Every row gives one point. A path goes straight from each point to the next, and from the last back to the first. The post is the endless flat space through its rows: a point in 2 columns, a line in 3, a plane in 4, and so on, so that a path can go around it. Count how often the path circles the post. Going back the other way cancels.

Post, 2 rows:
[[-16   3   1]
 [ 16  -3  -9]]
Path, 29 rows:
[[-29 -22  20]
 [ 11  -1   4]
 [ -6  12   1]
 [-12   9  -8]
 [  3  -9 -12]
 [-26 -21  18]
 [ 47 -15  -6]
 [ 21  13   1]
 [  2  21 -10]
 [-30  16 -12]
 [-23  -3   1]
 [  7 -13   2]
 [ 15 -10  14]
 [-14  16   0]
 [ -8  16 -17]
 [ -3  -8 -19]
 [ 60 -22 -24]
 [ -1 -18  16]
 [  4  11   3]
 [-24  33  -9]
 [ 11  -1 -20]
 [ -1  11 -28]
 [ -8 -11  -3]
 [ 42 -23  -7]
 [ -8  -2  12]
 [ 13  11   3]
 [ 26   4 -13]
 [  5   4 -21]
 [ 15 -27 -14]]
Times around: 5

Post:
[[-19   5  -2   2]
 [  8  15 -13   4]
 [ 25 -24 -10  16]]
Path (31 x 4):
[[  2  -4   2  25]
 [ 13   2   6   5]
 [ 11 -10   0 -12]
 [ -9  15 -14 -10]
 [-12 -16   3 -12]
 [-28  13 -13  -7]
 [ 23 -29 -17  25]
 [ 36 -39 -13  36]
 [  9   6   5  13]
 [ 45  17 -12   4]
 [ 38  44 -10 -24]
 [ 34   6 -23 -15]
 [-12  -1 -21   4]
 [ 23   2 -23  24]
 [ 26 -10  -1  21]
 [ 12 -18   9   6]
 [ 46  20  -1   6]
 [-11  60  -5   5]
 [ 11  20  12  -5]
 [-58  -8  16 -10]
 [-10 -40   2   1]
 [-25  10 -31  13]
 [-18  15 -18  21]
 [  8 -17   6  29]
 [ -4 -36   9  10]
 [-17 -19  10 -18]
 [  2 -13 -13   3]
 [-37  -2  -7 -24]
 [-45 -22  16 -17]
 [-41 -11 -14  -6]
 [ -2 -29 -24  34]]
Times around: 4

Post, 5 rows:
[[  6  38   5 -23  17  23]
 [  0  21 -20  13 -11 -16]
 [ 15  19   7  -4  20  23]
 [-37  13 -18  35  -1 -37]
 [ 22  24  18 -19  23   3]]
Path (27 x 6):
[[ 34  10  -7   5  17  12]
 [-35   5 -15   6  19  28]
 [ 13  19  15 -25  -3  15]
 [ 60  24  26  -6  -9  41]
 [-18  49 -34  37  -9  15]
 [ -6  34  14 -16  37   0]
 [ 24  14 -22  -2  -1  22]
 [-38  -6   6  10   5  -9]
 [ 28  -4  37  17  22 -28]
 [ 30  53   0  -7  11  -4]
 [-52  49 -33  11  29  26]
 [-12  44 -27  17  14  20]
 [-29  59  24  -2  31   4]
 [ -3  27  12  13  -5 -25]
 [-39  42  12   9  36 -24]
 [ 27  15 -26   5  -7  -2]
 [ 29   2 -17  -5   0   8]
 [-52  33 -11 -35  -2 -19]
 [ 25  38  -6 -47  23  30]
 [ -1   8  22  15  49 -18]
 [-15  42  30  12  26 -55]
 [ -9  43 -11  19  17  34]
 [ -3  53  -4 -25  47  12]
 [  6  36 -20 -57  -4  11]
 [-31  -3  30   7  16 -46]
 [-19  51  -1 -11 -10 -14]
 [-18  47  -9  14  16  15]]
Times around: 3

Post:
[[ 20 -18   6 -33 -45 -10  -5 -10  -3]
 [ -5  -8  25   4 -19  -9   4 -25  -3]
 [-19  -7   4  19  33  -1 -23 -16  28]
 [ 13  12 -16  15  13 -15 -17 -14 -10]
 [  0  -3  -7  23   1   4   0  -6  -3]
 [  8  15   5 -13 -22   6 -23  18  -7]
 [-13   4   4  -4  47  25  10 -29   8]
 [ -3   9  12  15 -19 -28   6  20   9]]
Path:
[[ 19  -9   8  -6  -5 -25  16 -26   1]
 [  3   1  16  -2 -12  -7 -12   8  -2]
 [-17  -7  41  -1 -33   0  14 -21 -22]
 [-24   4   2  21   5  -2 -13   6  17]
 [-21  21   3   9  10  -9 -50 -10   0]
 [-20   0   3   4  46  -8 -36 -12  17]
 [-13 -13  39   9  10   0 -49 -27  15]
 [  7   3  25   3 -32   3  12   1  -6]
 [  7  10  22 -22 -26  12 -30 -19  -6]
 [ 18   6  17 -28   6 -46 -46   4  41]
 [  5 -18   4 -11  16 -14   9  13  20]
 [ -8   8   0  22  -9  -2 -41  35  -4]
 [-20 -11   3  -5 -10 -11   6 -20  12]
 [ 13   1 -18   4 -12  37 -21 -24 -12]
 [ 33  43  -1 -30 -25 -15  12   8  -4]
 [ 15  29 -22 -31 -10 -26 -49  -7   8]
 [  0  -6 -22  14 -24  30  48   7 -30]
 [  3  44   2 -14   1 -29  26  -1   2]
 [-13  -5  27 -17 -18  23  -9  20  34]
 [ 24  -6  51 -32 -27 -36   4 -33   3]
 [  2   1   2  -4  46   5 -60 -27 -10]
 [ -6 -28  -8   6 -18   9  18  36  21]
 [ -3  32  28  -5  23 -49  14   9  16]
 [ 13  -4   5   2  11  11 -24 -23  14]
 [ -4  13  -1  15  -9 -29 -16  -6  17]
 [ -5  20 -24  -1  23  12 -14  26  10]
 [-14 -25  15   7 -28 -34 -14  15  14]
 [ 20 -24   5 -29 -15 -16 -22  -6 -14]
 [ 28  -6 -19 -18 -18 -24  20 -26 -27]
 [ 21  18  -8 -16 -34 -26  48  12 -13]
 [  9  23   6  18   1  12 -33 -22  -6]]
Times around: 1

Post (10 x 11):
[[-12  -3 -25  -8 -11 -39  -6   8  24  18  -5]
 [-16 -26 -18  39 -12  21  -6   3 -30   6  14]
 [ 14   2  -8  -2   6 -21   8 -32  18 -13 -11]
 [ -6  -4 -25 -21   2 -24 -17  -3  14  -8 -14]
 [ 20  14 -11 -29   1 -31 -11 -19   7   0 -14]
 [-13  -3 -21  -4  -6  -8 -20  -5  18  18   4]
 [  2   0  15   0  -1   3  -1   2  -4 -10 -14]
 [  1  23   7 -20 -20  24  12  18   8  -8 -18]
 [  8 -14 -14 -18  17 -18   4 -16   7  12 -12]
 [ 28   9  17   0 -24  38  15  17  20 -12 -20]]
Path:
[[  3 -33 -11 -20  11 -49  10  -1   4  40  -9]
 [-31  -4 -20  18 -32 -35 -13  28  40  50 -10]
 [ 15   0  -9   6 -11  -7   7  -2   9  -8 -21]
 [  7   7   3  -1 -18   3 -32 -15 -27 -20 -13]
 [ 17 -23 -18 -10 -18 -34   1 -18  11   7 -20]
 [ 24  14 -29   4   6 -42  11 -44 -20  28  -7]
 [ 27   3  -9   5  15 -14 -13 -28  11   2  -3]
 [ 14  -6  -4  -2   6  16   1 -30  18   7  20]
 [-33 -21 -31  -8   4 -45  -3 -32   9  11  14]
 [ -3   8  14 -14  -6  -9   5  -4  28 -11 -32]
 [ 20   8 -30  -2   2 -29   8 -34 -27 -24 -14]
 [-32 -40 -29  -1  26 -15  -6   7  40  41   6]
 [ 18   4 -10 -23  23  -3 -19 -53 -13  22  14]
 [  3 -13 -18 -16   4 -16  -9 -52   2 -16   3]
 [ 18  -7  -5 -19   9  13  25   1  -8 -21  -5]
 [ 36  27  12  -7 -14   0   6   2  16 -14 -19]
 [  9  19 -19  -6 -37 -11  -7  19  34   5 -26]
 [-12 -20 -13   9   0   2 -11 -14   6   3  -3]
 [ -3 -41 -15   4 -12 -11 -30  27 -12  25   6]
 [-25  -5 -18  -7  -7  -6  22  36  16  24   7]
 [-14   1 -20   9  -9  -2 -11  38  60  -3 -25]
 [ -1 -33 -13  -2  28 -47 -10 -31 -10 -16 -25]
 [ -5  -6  11  -3 -30 -60   1  -8  23  -4 -11]
 [ -7 -17 -16 -32  13 -32   0 -21   4   1   9]
 [-39 -16  -1  -1  -4   4   7  22  15  -9   1]]
Times around: 0

Post:
[[-13   8  43   3 -25  12 -25 -11   2  -7 -39 -14]
 [-19   4   0  14  11  -7 -17 -40 -14 -28   0  30]
 [ 32  26  15  21  47  21 -25 -34 -33  51  36  60]
 [-15   0  27 -10  -7  -3  -6 -20   6 -17   2  22]
 [-15 -24   1 -20  -6  15  -1  -1   4  22 -13 -18]
 [ 15   8  -4 -31 -11  -1   6   6  27 -24 -28 -14]
 [  6  -2  -5  -6 -14  30  22  -7  13  11  -7   2]
 [ 18  18   9  -1  17   9   5   3  14 -28  21 -19]
 [  3  -6   6   9  -3  15 -11  11   9 -15   3  11]
 [ -7 -23   7  34  22   2  15  -3  24  -4 -10   6]
 [  0 -11   3 -10  -1   5  20   5  -7 -32 -14   1]]
Path:
[[ 45   7   0  23  -7  19 -14  -8 -15  18 -17  19]
 [  2  18 -31  41   7   7  27 -16   3 -21  26  25]
 [-13   9  16  24  23  -5  -3 -37   4   6  20  11]
 [ 11 -19 -22 -50   9  -4  41 -17 -39   3   1 -10]
 [  1 -26  36  35  -5  35 -23  -5   2  -2 -32   0]
 [-22 -21   1   5   3   9  -3 -27  26 -27 -35  -7]
 [ 18   5  31 -16 -14  14  29 -35  38  -2  14   2]
 [  7 -36  -8 -35 -24  11  14  28  11   5   7 -23]
 [ 19  16  10  -4   0  -3  31   4  43  14  18 -12]
 [-22 -20 -13  -4 -13  -9   3 -35 -20 -11   0  15]
 [ 12 -19  17 -14   8  -2  37 -30   2   2  -9  -9]
 [ -7   4  28 -12  18 -11 -25 -26  34  -9   7 -10]
 [ 16 -19  18  -1   6  -6 -23  -9  -9  17  -9  -5]
 [-22 -30  -6   3  -4  -3  13  -7  53  25   7   9]
 [ 24  38  33  27  18  -4  10  -4  12 -41 -26   7]
 [  1  26  -1  -3  -7  27   9 -26  -7 -14 -25 -23]
 [ 10 -20  15   3  36   6 -35   0  54  31  40  32]
 [ 39   9   2 -17  16   2 -31 -10  -4  -5  -8  -1]
 [ 28 -13  24  15  17  21  32  -9   7 -25   8  40]
 [ 49  59  31  17  29   9 -44 -24  26  -9   6  58]
 [-12  29  50  13 -19  18 -12 -15  26  -9 -54 -28]
 [ -4  19   6  16   3  21 -18  -9 -10   2 -14   9]
 [ 16  13  24  47  14  43   9   0   9 -31  -7  42]
 [-21 -18  34   2  -8  14  17 -19  13 -23  -2  20]
 [-15 -30  -4 -26  10  23  22   8 -12  -4 -15  17]
 [ -2  21  33  23  33  42  -7 -20   3  45  46  38]
 [  6  26  54 -19  22  22  -8 -25  -6  -2  12  12]
 [  1  10   9   6 -27  -5 -44 -23  35 -30 -58  16]]
Times around: 1

Post:
[[-24   4 -10  -6  29 -22  14  -8   3   5  14 -20  11  -5]
 [-12   0 -13 -11  13   1   7   2  -6   8  34 -11 -11   4]
 [ 21  -8  33  -2 -11  18  -7 -27   9 -14  -8 -16 -21 -26]
 [ 12   5   0 -13  -7  11  13  16  -2 -14  -8  -1 -12  32]
 [  9   4 -10   1 -17  14   1   0  11  12  -1 -10   3  45]
 [ 11  -5   3   3  -1  10  -1  -4 -13  24  -4 -22  11  23]
 [ 14   1  -6 -18  19  -9 -14  10  -7  29   8 -14  19  17]
 [ 13  20  -6   4   9  12  15 -11  -5 -19 -11  -9  19  -3]
 [ 18 -12  25  12  -7  23  -1  -6   9 -25 -11 -21   5 -13]
 [-26 -17 -30   0   2 -24 -11  20  -3  21  -8 -10  11 -19]
 [ -6 -12  12  13 -10 -12   4  10  20  -6   2  27  -2   5]
 [ -9  -9  -3  25  -5 -22 -32  23   8  26   6   1  -2  19]
 [ 18  -4  -8   4  -6   0  31 -11  -8 -28   3 -34  -1 -11]]
Path (26 x 14):
[[  8   3  24 -14   0   5  12 -21  10   5   9 -18  12  29]
 [-24   1  -4  -4  -7  11  13   5  22  13  39 -12 -11  17]
 [-34 -19 -11 -39  27 -12  40  -9  20  30  56 -31 -32   6]
 [  2   2  -3  60  24  18  14 -22   3   7  31 -20  34  31]
 [ 10 -10 -20 -11  14   6 -12  -6   0  10  35 -29  18  20]
 [  8 -10   4  16 -31 -17  -9 -28  -7  20  -7 -19 -12   3]
 [  3   5 -11  -6 -14  34  19 -15   4 -26   7  17 -27   7]
 [ 11  -1  11   4  -8  39  -6  -7   3  -6 -19  -1  -7  -8]
 [ -3 -10   2   9 -22  13   5  19  17  11   6   5  -9  11]
 [ 25   3   7   8 -21  -3  12   9   8 -21   5  -5  11  11]
 [ -1 -13   8   7  -5  23 -19   4  -3  35  -1 -25  12   5]
 [-23 -25 -39  30  -5 -11 -37  32   7  28   5 -14  15 -34]
 [  6  -2   6 -12  -3  36 -33  28   3  13   9  -7  -3   7]
 [  4 -11  -5   2  -7 -37  17  -3   4   6   0  -3  33 -13]
 [  4  -2 -21 -26   8  13  -8 -10 -22  21  -4 -27  11   7]
 [  4  -8  -7 -30  -8   1 -20   5   5  23 -12  -1 -12  35]
 [ -1  12 -11   5 -15  -2  -9 -12  -4   3  -4  -1  -9 -11]
 [  1   6  12  15  -4  22 -16  -7  20   6   1 -36  16  -2]
 [  2   6 -16  -5  -9 -21  17 -21  11  16  19 -21 -22  13]
 [  7  -1   2  36 -14 -34   9  -7  -7  21 -21 -38  30   3]
 [ -6   8   3  24  -9  -1 -32 -27   9   4  -6 -37  -5 -19]
 [ 12   3  -9  26  28 -12  -8   5 -20  -4   7  -1  32  26]
 [-11 -13 -29  10  13   8  -1  34  -3   3  13  -2  -9   1]
 [ -4   5   2  -5  14  13  14  10  -8   7  23  -5  -2  14]
 [ 11 -12  13   7 -31  -4  10 -10  -4  20  -2  -7  10  -2]
 [ 12  -2  21  11  -3   3  27 -25  -2 -29   2 -26   0  10]]
Times around: 1

Post:
[[-14 -22   9 -12   7  -7  -9 -21 -17 -30  -8 -10   5 -12  33 -17  17  -7]
 [ 18 -33  -7  27 -24  20   2 -23  -1  50  31  60 -22 -30   7   1   4 -14]
 [ -9 -13 -15  -5 -13  -3   0  15  -7  19 -13  -4   1   0 -15 -24   8   5]
 [ 22 -27   6   0   9  -2  -2  -3 -15   7   2  11  23  -5 -10  -2   8 -24]
 [ 14   4   2  -8  12  -6  -3   4   1   0   2 -14   5  -3  -1  15  14  -2]
 [  7  -7  -1  -4  23  -1  -4 -12 -10 -26 -14  -6  10  -5 -14   0   2   2]
 [-19 -24   7  -8  11 -24 -23  13  11  16  15  -9   4  -3   3   2   0   1]
 [-14  -1  -5   5 -19  -6 -27  -9 -40 -22  -6 -12   6   0   3  -9 -12 -17]
 [ 14 -20   5   0   8 -14 -10   2 -19 -13  -1  13  17  -8  10  -6   9   6]
 [-25 -17   0   5 -24   5  -2 -13 -11  13  18  18  -3  31  17 -10   1  13]
 [ 10 -18 -21  -9  27  -2  -3  11 -24   6 -16  10   5   8   9  15  11  -4]
 [-49  19  35 -27 -24 -13   7   0  -2  17   8   1 -13  14 -22 -42  -2  18]
 [-17 -20 -11  -2  -4 -33  -1  22 -30 -17   4 -19   8 -18  -2  12  -8  -8]
 [-25 -13  21  -3  17 -29 -15   6  -2 -22  23   1  13  -4  -8  18  27  -1]
 [ 24  -7 -12  21   5 -32  -6  -1 -24  -7  -2 -12   5  13  -7 -21  -9 -34]
 [-21   8  -2  -2   5  -8  -4 -29 -20   8  -7  -7  22   2  -6 -16   3  13]
 [ -7  -3   5  -2  34   4  -4   3 -21 -10   7  -1  18  -6  -2 -10   7  -4]]
Path (29 x 18):
[[ 25 -24  22  13  -4  11   7   0 -28 -32  11  17   2 -33  10  -3  18  -9]
 [ 14 -22  -8  -8  17 -22  23  -4 -55 -27 -11   8  20  15  14 -26   6  -5]
 [-18  -2   4  16   3  11  31 -27  15 -38  27 -11  20  -1  -9 -23  15  39]
 [  5  -3  -3   0  -2  20  -7 -15  -5 -28   5   0   3  12  12  34   4 -18]
 [-51  15   3  -3  -2  -8  24  -2 -14  16   8  10  -8  45  28 -56  28  27]
 [-11   2  12  -1   6  15   2 -49  15 -28  17 -18  16  -5   7  -2  10  -8]
 [-12 -28  12 -18  11  10  -1  22 -15 -15  18  18 -19 -37  -1  -8 -17  -4]
 [ 19  11  17  -9 -35 -12  -9 -18 -27   7  -5  -4  -6   9 -14  14  34 -24]
 [-18   9   6 -13  26  20 -10 -11 -15 -21 -27   3 -22 -11   6   2   7  22]
 [ -8 -10 -20  12   0 -32 -17  -8   2   8 -27 -22  29 -10 -22   7  -1   6]
 [ -7   0  12  -9  -1 -16  -7 -27 -12 -19  -9 -12   0  -8  -5 -22  -4 -33]
 [ -4 -17  -5 -14  19 -34 -27  27  -4 -14  -3 -21  34  20  -9  21   7  16]
 [ 22  -6 -14   0  -3 -29  -8   9  -5   8  -3 -27   3  24   2   9   6  -2]
 [-28 -20  10 -12   6 -18  -5  -7 -15  -5  -4  -4   4  -1   3   1  31 -17]
 [ 16  -2 -21  -2  17   1 -12 -10 -18  26 -21   5 -10 -11  38  12   4   1]
 [ -3 -25  -1  30  10 -49 -25 -23   0 -29  22 -12  17   5  22 -10   5 -43]
 [  3 -24  -4 -21  13   3 -13  -6 -20 -19 -14  11  11   1  22  -9   9  10]
 [ 32 -28  18 -22  -8 -22 -12  17  11  27  11 -23   0   3   1 -10  10 -40]
 [-14 -23  22  -9 -16   6 -20  17  -8  -1   9  12   4 -34 -36  16  13  25]
 [ 21 -18  25  -6   9 -14 -22 -10  -4   7  23 -19 -13   6  11 -10 -14 -28]
 [  9 -19  -3 -31 -11  -1 -18  -8   5  16  -4 -11   8  28  23  -4  35 -10]
 [-13   1  11   8   0 -10  -8 -41 -11 -39  14  -8 -11  -7  19 -14   0 -26]
 [-18 -14 -14  15  -7 -38  -6  -6 -15  -3 -21   1   9   7   4 -19   9   2]
 [-10  28  -1  14  33   9   6 -35  -8  15  -2  -2   0  22   7   6   5   6]
 [  8   0   0  16  19   7  15 -31 -44  -6  11  18   7  -3 -19   2   0  -7]
 [  2  27  24 -22  21  11  15 -10 -39 -30   9  -6  17   0 -17 -30  -9   3]
 [ -1 -11 -33   0  14   0 -19   3 -16  -5 -11 -29   9  10  -5 -12 -10 -38]
 [ 11 -26  11   9  -3 -18  13  13  -7  14  27  28   5  26  19  -4  17 -20]
 [-23  -1  -2  -1  35  15  -5 -16  -4  -1  -1   3   7  13  13   9  14  11]]
Times around: 0

Post:
[[ -5  -5   2   9  -8 -17  -1 -17  13  -5 -10   4  -7  -1  17  -6   6 -23]
 [  6 -10  -5  -3 -11  18  -5  12   7 -10  -8  22  16  -6   3  24  10   8]
 [ -4 -15   8   3  -5  -2   0 -16  12   0   6  10  -7  11 -12  -4   8 -19]
 [ -1   8  -7   1   2  11   9   4 -12   7   2 -11   1   5 -16 -24  -8  -6]
 [ 12   6  -5   2  10  26   0   1 -28  25   6  -7 -16  -6 -11  -8 -22 -32]
 [  7  -3 -24   9   0 -31  -6 -24   2  -5   4   8 -11   7 -14  -4   6  -7]
 [ 11  12  13  26   9  18 -10  -2 -18  22   1   0  -2  -6 -12 -15 -11  -8]
 [ 10  12   3  11  14  12 -16  26 -15  12   8  -2 -21  -9 -17 -10 -28 -15]
 [  0   0   3   8  18  13  -3   1 -35  -5   8   3  -4   2 -20  -6 -18 -19]
 [ 26 -11   8   0  -4   8  -3  26  12   6   7   7  33 -31  -9  13 -10   5]
 [  5   7  -9   4   8 -22  18 -15  19 -18  -4  12 -11  12   0   6  -6  -9]
 [-15  -5 -13   9  14 -31  13  -2  10   2  -5  14  -4   9  -4   8  17  -7]
 [ 25   1  10  -1   2   7  -9  14  12   5  24  -1  23 -12  19   7  15  14]
 [  2 -11 -15  23   7 -18   4 -11  12  -3   1 -18 -13  19   2   2  -7 -14]
 [  4  14   0   3   0  -5  -9  -3 -17  20   5  -1   3   3 -12  -2 -31 -15]
 [  3  -1  -9  15 -14 -18  15   0  -2  -1   7   9 -15   6  -2  -4   0 -10]
 [ 11   0  14  -7 -13   8  -1  10   8 -11   1   1  14 -25  -9  23   7  14]]
Path, 30 rows:
[[-17 -10  -6  -3 -13 -55 -14 -17 -17  -8  11   7   2 -18 -60   8 -10   1]
 [  4   4  -5  -7   7  -5  -3  47  27  15  14  15   0 -20 -18  10 -44 -26]
 [ 21  -3 -33  -9 -32  -8  14  -9 -21   0   1 -20  15 -18 -16  -8  -2  -7]
 [  8  -3 -11  24  24   6 -23 -14 -10  15  12  -6  -4  36   0  -3  13  -5]
 [ 12 -15  -5   6 -10 -12 -25  19  14  -1  13  10  39 -13   6   5  -4   2]
 [  1  39   8   6  -6  -1   5   0  12  -7 -17 -14  13 -19 -10   5 -35  21]
 [ -4   5 -10  -4  14 -16   4  18  -4   0  -6  16   8 -17 -21  -4 -26  -9]
 [  7 -15  21 -17  -5  34  -5   0  -7 -14  20  -3 -22  -8   4   5   6 -23]
 [ 13  16   5  29  -3 -38  -2 -27   9  23  12  12 -12 -21  25  10 -10 -11]
 [ 13 -17 -16  36   4  20 -11  25   1  23  -1   1  -3 -20  -9   5   6 -10]
 [ -2 -10 -13  13   9  21  -2 -15  -2 -14  -6  10   3  23  -9   4 -17 -16]
 [ -4 -31   8  27   2  -4 -14  13  10  20  13 -11  -6  -8 -13 -13 -20 -12]
 [ 18   3  -4  14  22  21   8  30  -5  -4  13 -11 -29  21  24  -6  -3   8]
 [ -1  -7  -7  -2 -21  11  30  -8 -17  13 -20   1  -1   5 -13   7 -16 -29]
 [  5   0   1  -6   7  -4   5   4   4 -15  -4  -3  -8 -17  -7  14   5 -20]
 [-22   2   4  23 -19 -23  15  -2  -8 -17 -10  42 -23  -9 -31   9 -14 -29]
 [ -5  -5  18   5  -6   0  -1 -17  14 -27  18  -1  -2  -4  -7  -2  22  -1]
 [ -2  -1  15  13   1  -4   5   7  11   4  25 -34   1  11 -27  -2  15  16]
 [ 10   0 -17  -5 -20   1   2 -16 -13  16   7  24   6  22 -27 -23 -18 -17]
 [ 19 -11  -7   5  35   5 -19  22  -7   9   6   3 -32 -11  20  18  10  -9]
 [ -3  -6   1 -18  15 -20  29  10  32  -6   1   9   4 -12  17  -9  24   3]
 [ 23   3 -11  -3 -17 -13  10  12  32  10 -16  -1   1 -10  21  13 -16 -12]
 [ 11  -4  -2   2 -34  10 -34   3  20  17 -13  -2 -17  -7  -6 -16  14 -10]
 [-15  -7  46   0  10  22 -15  -6   2   1   0  15   7  29  -5  18 -11  -9]
 [  3  -5 -19   3 -16 -11  -6  27  14  27   8   7 -32  -5   0  23 -12  -1]
 [ -2  -6  -5  11   5  17  11  -5   6  12  -5 -37   6  -9  24  26 -23 -22]
 [ 23  10 -30  19  -8 -16  -4  15  14  25   9 -20  -2 -35 -12  -7  10  -1]
 [ -5  22 -13  14 -48 -37   1   2  21   5 -16  -6   9 -28   6 -11 -22  14]
 [-14   2  37  21  11   1 -11   5   2  25 -12  34 -20 -13 -27   6 -28 -19]
 [  9 -10 -14  -6  -7   5  -5   3  -9  17  21  -1 -16  -7   5 -22  13 -12]]
Times around: 0
